Rows are points. The points of each table are mixes of a few directions, plus a little noise. Count the directions of each table, and those that both share. Where both have some left over, give the other angles between the two spaces (their principal angles), to ten degrees, smallest first.

First, 4 rows:
[[ 64  47 -45]
 [-29 -13  29]
 [-26 -12  26]
 [ -8 -21 -11]]
Second:
[[-52  60 -81]
 [ 15 -17  23]
 [ 26 -30  40]
 [  8  -8  11]
 [ 15 -17  22]
 [-10  11 -14]]
Directions: first 2, second 1, shared 0; angles 70

First, 6 rows:
[[ 64 -20  32   8]
 [-49  16 -24  -7]
 [ 32 -10  16   5]
 [-58  19 -28  -9]
 [-53  18 -26  -9]
 [ 67 -22  32   9]]
Second (6 x 4):
[[-11 -15  10  -7]
 [ 12  19   1  10]
 [  9  14  28   9]
 [ 29  41 -87  15]
 [ 13  20  31  13]
 [-53 -79  16 -39]]
Directions: first 1, second 2, shared 0; angles 60

First (6 x 6):
[[  6 -11  26  35 -49 -47]
 [ -4 -19  20  39 -42 -45]
 [ 41   8   0  13  52  24]
 [-25  39 -12 -92  -3  39]
 [-45 -13 -35 -21  14  25]
 [ 28  -3   5  26  29   5]]
Second, 7 rows:
[[  4  28 -34  25 -13  16]
 [-31  -1  31   7 -20  -2]
 [-14 -40  -4 -26 -28 -46]
 [ 26  11  28  -4  56  31]
 [ 50 -20 -42 -26  34 -17]
 [-81   2  64  22 -60  -2]
 [ 46  18 -44   4  33  17]]
Directions: first 3, second 3, shared 1; angles 80, 90

First (9 x 9):
[[-70  40 -69   7  -6 -64  25 -28 107]
 [ 43 -24  41  -3   3  38 -15  17 -65]
 [ 23 -11  22  -3   1  20  -7   8 -35]
 [ 17  -9  16  -2   2  16  -6   7 -26]
 [ 40 -23  40  -3   4  36 -15  16 -64]
 [  0   0   0   0   0  -1   1   0   0]
 [ 21 -12  20  -2   2  19  -8   9 -32]
 [-70  40 -69   6  -6 -64  26 -27 108]
 [ -4   2  -3   0   0  -4   2  -2   6]]
Second (9 x 9):
[[   1  -14   11  -21  -33   -8  -14   -1   40]
 [  -1  -24   -1  -23   -6   -6  -25  -22  -31]
 [  -3   56   -3   43   89   34   66   -4  -17]
 [  58   18   -4   24    1   -9   45   17   20]
 [  37   27  -13   42   83   27   46   -3 -101]
 [ -57   -6  -30   -6  -42  -34  -36    5   34]
 [  -5  -14   -1  -30  -14  -18   -8  -30   29]
 [ -27  -24    4  -14  -68  -15  -48   30   35]
 [  -3  -19   35  -15  -10   28  -26    8  -11]]
Directions: first 1, second 5, shared 1

First, 11 rows:
[[ -21   65  -11   14  -20   19   -3   -6   -1   19   -3]
 [ -20   65  -11   15  -21   18   -2   -6   -2   19   -3]
 [ -18   58  -12   13  -18   16   -2   -6   -2   17   -3]
 [  11  -36    6   -8   11   -9    1    4    0  -10    2]
 [ -25   79  -12   18  -26   23   -4   -6   -2   23   -5]
 [ -13   46   -8   11  -14   12   -1   -3   -2   14   -1]
 [  18  -56   10  -13   18  -16    3    6    1  -15    2]
 [  37 -121   21  -28   39  -36    5   11    3  -36    5]
 [  33 -108   19  -24   35  -31    4   10    2  -31    4]
 [ -21   67  -11   16  -22   19   -2   -6   -2   19   -3]
 [  17  -57   10  -13   18  -16    3    5    1  -15    3]]
Second (9 x 11):
[[ 32  27  -9   1  22 -32 -29  60  33 -14 -70]
 [-14  -3  62 -44  39  14  20  22 -68  88  60]
 [-31  -4   7  -5  -4  12  25  36   5 -35 -19]
 [ -4  -2  18   2 -30 -11  19 -12   3 -35   8]
 [-18 -29 -29  27 -10  43  -5 -33  -2  32  -4]
 [ -4 -17   5  14 -39  24  10  -5   9 -18 -28]
 [ 24  16  -4 -31  11   5 -10 -22 -11  -9  42]
 [ 17   8  -2  14 -12 -34  -7 -21  12 -13   4]
 [ -2   5 -48  26  23 -21 -23 -27  19   5   5]]
Directions: first 1, second 6, shared 0; angles 80

First:
[[  16    2   -6  -15   33    8  -55  -23    2   -7   -2   22]
 [  18   -3  -13  -27   -1    1   34   23   -8    9    5  -18]
 [  29   -2  -11  -25   31   12  -58  -10   16  -15    2   49]
 [  -1   -4    1    5  -26   -3   36   26    9   -2    4    6]
 [-100   18   47   96  -17  -26    7  -73  -49   26  -21 -108]
 [  66   -8  -34  -73   34   17  -16   27   12   -6   10   38]
 [  32   -8  -14  -28   -6    8   12   35   21  -10    9   41]
 [ -58    5   31   68  -48  -17   40   -5   -4    4   -6  -29]]
Second, 11 rows:
[[  30  -51   -7  -17  -46    1   61   34    2   30  -21   15]
 [ -16   40  -27   35   20   -5   -8  -48    7    2 -103    9]
 [ -10  -70   28    3   32   24   37  -39  -70   -2   23  -25]
 [  -1    0   25   -9    2  -17  -20  -10  -16    3   46  -21]
 [   8  -22    8   -4  -55  -45   13  -13  -21   72  -14  -43]
 [  11    8  -24   -5    1   31   19   44   41  -31  -18   45]
 [  -2   28   70   18   42    2  -21  -53  -19  -56   12   -9]
 [ -11   29   43   15  -20   -4  -29    9   23   -8   18  -43]
 [ -39   51  -60   36   20   14  -32  -12   33    0  -79    4]
 [  16   -6  -40  -41  -15  -14  -13   49   13   16   65   29]
 [  11   -7  -19  -32   21   17  -11   38    9  -31   71   39]]
Directions: first 3, second 6, shared 1; angles 40, 60

First (10 x 14):
[[-10  19 -19 -26 -32  13  26  16   8  17  33 -37 -50 -32]
 [-45  25 -76 -58 -30 -41  43  24 -21  -6  32 -33 -38  47]
 [-74 -57 -16  84  93  -5 -52  43   2   3 -41  53  55  24]
 [ 29   6  33  -5 -13  21   6 -18   0  14  -8 -21  15 -26]
 [ 49  -9  61  34   5  34 -28 -23  23   1  -9  23   3 -49]
 [-19  26 -47 -35 -40  -8  26  25  14  -5  57 -16 -93 -16]
 [ 37 -12  49  13  18   5 -14 -36 -16   2 -48   6  81  15]
 [  9  -5  23  14   4  22  -5  -3   6  15  -8  -9  11 -28]
 [-14  16 -45 -42 -18 -42  23   0 -20 -21  12  -4 -12  56]
 [ 37 -10  37  21  14  -2 -25 -28   3 -19 -21  37  27   8]]
Second (8 x 14):
[[ -8  20 -55 -36 -26 -51  10   5   1 -46  41  32 -68  51]
 [ 22  22  15 -18 -39  32  19  -1  19  20  31 -35 -50 -60]
 [-61 -11 -32  28  16  25  -2  56  23  27  29 -13 -51 -48]
 [-63 -33 -20  49  55   5 -22  39   0  17 -21  12  31   4]
 [ 38   2  27 -12  -1 -14  -2 -36 -17 -14 -27   8  49  33]
 [ 78  18  50 -33 -31  -7   9 -62 -17 -14 -23  -7  43  19]
 [-62 -20 -32  34  33   8 -11  47  11  15   7   3 -15 -15]
 [ 55   3  46 -11  -6   0   0 -47 -17  -4 -35  -3  62  18]]
Directions: first 4, second 3, shared 3

First, 9 rows:
[[  39   -2  -24    9  -24   -1   -3   -5   -9  -31   -7  -16   13   -9
   -35   26    4   33]
 [  -2   -2    3   -8    2   -8    3    6   -8  -14    1   -5    9    1
     5   11    1    3]
 [ -16  -22   57   58   79   45  -36   -5   13  121  -39  100    6  -27
    45 -104   -5  -63]
 [  -1   -7   10   -9    9  -13    3   11  -17  -21   -4   -2   22   -3
    10   16    3    6]
 [  44    3  -32   29  -28   20  -13  -20   11    6   -9   -4  -11  -11
   -47   -3   -1   24]
 [  29    1  -20   10  -19    3   -3   -7   -2  -15   -4  -11    3   -6
   -28   14    1   22]
 [ -86   28    8  -64  -12  -27   36   10   22  -10   52  -41  -51   47
    46   10   -7  -35]
 [  36   -4  -18   16  -15    6   -7   -7   -6  -14  -10   -5   10  -11
   -30   13    2   25]
 [ -42    5   17  -39    8  -25   20   18   -7  -23   19  -17    0   19
    35   19    1  -14]]
Second, 11 rows:
[[ 58 -10  16 -39 -30 -82  41 -17   3  60 -24  11  -9  29   3 -24 -10 -76]
 [-19  -6 -14  10  15  15 -20   3  -6 -27   3  -7  13  -9  13  10   2  29]
 [-16  -5 -34  14  12  33 -11  -4  -4  -5   1 -10  10   3  15  24   4  22]
 [ -1 -13 -55   5   5  36   7  -7   2  28 -10 -14   7  24  14  42   8 -10]
 [-33  82 117  23 -19  43  -9  35  16 -66  46  30 -43 -64 -80 -49   6  54]
 [ 28  62  18  15 -28 -47   9 -68 -23  25  20  30   7  -4  55 -48 -21  54]
 [ 26  -3  30 -40 -28 -27  30  41  19   0 -24  -3 -17   1 -47  18  17 -70]
 [  0 -41 -37  -7  17  -8  -6   2  -3   8 -16 -15  15  17  18  18   0 -19]
 [-19 -18 -21  14  22  23 -16  -3  -3  -4   5  -7   7   3  10   3  -3  17]
 [-26 -29   6  12  28  33 -15  17   9  -4  11  -4 -11  -1 -27 -12  -5  -4]
 [  1 -17 -24  -8   6 -18  -9   1  -9 -16 -13 -11  20   1  26  17   3   4]]
Directions: first 3, second 5, shared 0; angles 30, 60, 80

First:
[[-44  31 -30 -24 -35 -60   8  22  51   9 -24  59  -8  14   8  43  -5  42
   18 -48]
 [ -5  -6  -9  18   0 -10   7  27   6 -18 -10  28  -9   5 -14 -12  19  21
    3  -6]
 [  2   9  36 -36  12  29 -31 -52 -17  34  50 -79  34   4  48  23 -29 -22
    4   0]
 [-11   4 -47  48  -5  12  46  64  35 -51 -56  66 -44 -28 -76 -50  24 -13
  -22  24]
 [ 41 -39   3  44  19  13  12  17 -40 -28 -18  21 -14  -4 -35 -44  30  -4
  -10  32]
 [-34  11  20  -6  11   2 -26  12  12 -12  45 -29  25  27  31   5  11  47
   18 -37]
 [  1  10 -15  31  17  75  29  20  17 -37 -17 -24 -21 -45 -53 -58  -4 -66
  -36  53]
 [-44  51 -45 -22 -27   6  34  12  73   4 -38  21 -25 -37 -26  15 -33 -40
  -17   2]
 [ 14 -16  30 -32  -4 -46 -36 -40 -33  39  32 -12  31  37  60  48  -3  42
   27 -34]
 [ 45 -34  24 -29 -12 -61 -25 -55 -55  54   4   8  18  29  49  52  -6  22
   23 -15]
 [ 36 -24  34   9  26  46 -17 -30 -47   3  31 -61  16  -4  10 -24   0 -30
   -9  31]]
Second:
[[ -37   38  -10   -4  -12  -25   27   68   54  -14  -14   46  -24   -2
   -20  -15   -4    5  -15  -16]
 [ -75   49  -41   16  -14   -9   32   94   89  -51  -24   59  -28   -6
   -43  -23   14   30   -7  -31]
 [  18   15   27  -25   -8  -36   15   23    1   33    0   20  -12    5
    11   -2  -25  -26  -19    5]
 [  40  -52    5   12   18   40  -38  -93  -69    7   18  -63   32    0
    23   20   12    2   23   19]
 [ -39    8  -32   21   -1   21    2   19   33  -39   -9   10   -4   -5
   -23   -7   20   27   10  -15]
 [  -1  -42  -26   33   15   58  -34  -68  -33  -32    9  -50   27   -5
    -1   13   31   28   31    2]
 [  12  -13    3    0    4    6   -8  -23  -18    6    5  -14    7    1
     7    6    0   -3    3    5]
 [  51   21   62  -54  -12  -72   25   29  -15   75    3   28  -19   10
    30   -1  -51  -58  -38   16]
 [ -64   23  -48   29   -5   20   11   47   61  -58  -15   26  -11   -8
   -38  -14   26   39   10  -25]
 [  44    3   44  -34   -4  -41    8    0  -25   53    5    5   -5    8
    26    4  -33  -40  -21   16]
 [  51  -55   14    6   17   36  -39 -100  -79   18   21  -66   33    1
    29   22    6   -5   21   23]]
Directions: first 4, second 2, shared 1; angles 60

First, 9 rows:
[[  16  -21   24   -1    8   -6    2   -1    5  -22  -12   15   14  -11
    57   15   -3   25  -25   11  -13   30   -2  -21]
 [  32  -19   12  -10   -1  -31   21   18  -16  -13   -1  -29   44   13
   121   25  -26    0    2   36  -21   42   23   30]
 [  -6   -7   16    4    5   14  -10  -17   10   -7   -5   21   -5  -16
   -26   -3    2   29  -20   -9    9    0   -8  -24]
 [  -7   -5   11    5    5   13  -10  -15   10   -5   -4   19   -9  -14
   -27   -4    6   23  -17   -9    7   -2   -8  -23]
 [  -1    1   -1    1    0    0    1    3    0   -2   -1    3   -3    1
     0    0    4   -3   -2   -2   -4   -1   -3   -4]
 [ -18    6   -1   -1   -5    6   -2  -27   -9   23   21  -36   15    0
   -48  -13  -38   27   20    3   39  -22   24   44]
 [   2   -8   12    2    5    5   -5   -5    8  -11   -8   19   -4   -9
     4    3    7   13  -18   -3   -4    8   -8  -23]
 [  -7   47  -68    0  -14  -12    8   55  -10   27    4  -11  -46   41
   -39  -14   52 -118   54  -17  -31  -38  -17   17]
 [ -12    6   -3    2   -1   10   -6  -11    2   10    6   -3   -6   -2
   -42  -10   -3    7    5   -8   16  -17    1    5]]
Second:
[[-22  29  28   5 -18  -8   6  -8  15   0   2 -16  28   4  -8  36   3  28
  -25  23 -21  -7   6 -27]
 [-16  21  20   4 -13  -6   5  -6  11   0   2 -11  20   3  -6  26   2  20
  -18  17 -15  -5   4 -19]
 [ 33 -44 -42  -8  27  12  -9  13 -22   0  -4  24 -42  -7  12 -53  -5 -42
   37 -35  31  11  -8  40]
 [-12  16  15   3 -10  -4   3  -5   8   0   1  -8  15   2  -4  19   2  15
  -13  13 -11  -4   3 -14]
 [ 10 -14 -13  -2   9   4  -3   4  -7   0  -1   7 -13  -2   4 -17  -1 -13
   12 -11  10   3  -3  13]
 [-23  31  29   5 -19  -9   7  -9  16   0   3 -17  29   5  -8  37   3  29
  -26  24 -22  -8   6 -28]
 [ 47 -63 -60 -11  39  18 -14  18 -32   0  -5  34 -59  -9  17 -76  -7 -60
   53 -50  45  16 -12  57]
 [-27  37  35   6 -23 -10   8 -11  19   0   3 -20  35   6 -10  45   4  35
  -31  29 -26  -9   7 -33]
 [-17  23  22   4 -14  -7   5  -7  12   0   2 -12  22   3  -6  28   2  22
  -20  18 -16  -6   4 -21]
 [ 27 -36 -35  -6  23  10  -8  11 -19   0  -3  20 -35  -5  10 -44  -4 -35
   31 -29  26   9  -7  33]]
Directions: first 3, second 1, shared 0; angles 70
